Each row of a before or after table is a point. One or more steps were done to the points. Then noise was added and the rows were shuffled. The steps act on columns, c1 being the first. Name the steps. A step turns or swaps two columns, mirrors them in a line or flattens them onto one, adds a multiple of one to another, or multiplies or shifts one. Angles are multiples of 10 degrees, from the lower column toward the higher: turns from -170 to 170, lines from 10 to 170 but not 90. Use the fewest steps. Two steps may share a column if one is a turn and the other turns, adds or multiplies; they go together, in the order done. Otherwise the lowest column goes first.

Before (10 x 3):
[[-40  35  -9]
 [ 12  29   4]
 [ 17 -28 -34]
 [-26   8  -9]
 [ -3  32   1]
 [-23  16  17]
 [ 42 -51 -62]
 [ -8 -18  -5]
 [  7  26  -3]
 [ 28 -25 -41]]
After:
[[-69  34 -10]
 [-23  26  -3]
 [-17  29   4]
 [ -3 -23 -41]
 [-57   6 -10]
 [ 13 -52 -62]
 [-33  31   1]
 [-13 -28 -35]
 [-53  16  15]
 [-36 -18  -5]]
Steps: shift c1 by -30

Before (11 x 8):
[[ 40  24 -51  27  39  11  14 -26]
 [-20 -23 -40 -58  29  19  12   9]
 [ 35 -26  34   2  17 -30 -30  50]
 [ 23 -14  -3 -59 -12  -8  39  50]
 [ -6 -22 -11  -3  -4 -18  -6  19]
 [ 36 -51 -12   1 -24  -2   3 -13]
 [ 10 -38  15  10  46 -24 -42 -26]
 [  5 -54  10 -13  35  22  37  20]
 [ 57 -19  19  -4  29   7 -18  31]
 [ 22  18 -20 -15 -12  24  10 -29]
 [ 46 -17  -1  14  41 -21  30  14]]
After (11 x 8):
[[ 44  28 -49  29  34  10  12 -27]
 [ 48   2   4   0  41 -18  32  12]
 [  6 -31  12 -34  34  21  37  22]
 [-18 -32 -38 -46  27  17  17   8]
 [ 33 -10  35  -9  18 -26 -31  52]
 [ 19  -1 -23   0 -11  26  12 -26]
 [ 36 -16  -9 -24 -25   2  -5 -17]
 [ -5  -7  -5 -15  -5 -21  -3  22]
 [  2 -10  15 -16  44 -22 -43 -26]
 [ 26 -31  -1 -45 -10  -7  43  50]
 [ 57 -17  16 -11  26   8 -17  27]]
Steps: flatten c2 and c4 onto the line at 50 degrees

Before (11 x 14):
[[  6 -12 -33  13 -29 -39 -15  11  -4 -26  13   7 -13 -35]
 [-13 -45 -23 -28  22 -49  24  -4  45 -24   4 -19  36 -14]
 [  1 -29 -42  19 -44 -36 -21 -16  25 -38 -27 -13  10 -22]
 [ 33  15 -21  -6  -9  25   4  -1 -41  -8 -24  27 -26  39]
 [ 13  -7 -47  17   6  15 -45   0 -29  -1 -17   6  -7 -10]
 [  2 -44  15  -5  -1 -27  31  26  -8  55 -16 -33  26  19]
 [  7  28 -43 -14 -23  -1 -43   2 -25  -1 -14 -13 -15  15]
 [-34 -54  23   3   6 -24  24  20 -36  16  -8 -30   2  37]
 [  2  -3   8  21  20  -7  22  -5 -20  41  10 -19  31  62]
 [ 10   9  32  30  48   6  11  34 -27  24 -19 -31 -37  49]
 [ 27   7 -29  -4   6 -24 -22 -26 -37   6 -26  17 -33  23]]
After, 11 rows:
[[-14 -16  -5  64  15  -7  23  12 -37  42  11  10 -12  64]
 [-26 -33  35  91  47   3  12  31   5  26 -18   4  49  49]
 [ 31  -4 -15  53 -33 -32 -27 -42  11 -37 -26  33 -23 -21]
 [ 24 -22  -1 -38 -12  -1 -41 -42  -8  -2 -18 -20  29  15]
 [  2 -19  23 -15   1 -30  26  16 -21  51 -17  52 -12  17]
 [ 36  19  -3 -13  14  22   5 -21 -14  -5 -28 -21  45  37]
 [ 22  11  11  39 -21 -40 -16 -35   6 -24  12   9  12 -33]
 [-23   0  -4 -83  10 -46  26 -23  12 -24   4  51 -54 -16]
 [ 16  13 -27  -8  23 -23 -18 -31  -8   5 -28 -12  46  24]
 [-32 -12  24   8 -16 -24  27  24 -30  18  -4  63  17  36]
 [  9  10   2  51  13  15 -46 -48 -19   5 -18   4  24 -10]]
Steps: turn c1 and c5 by 40 degrees; turn c2 and c12 by -110 degrees; swap c3 and c8; multiply c4 by 3; mirror c9 and c13 in the line at 160 degrees
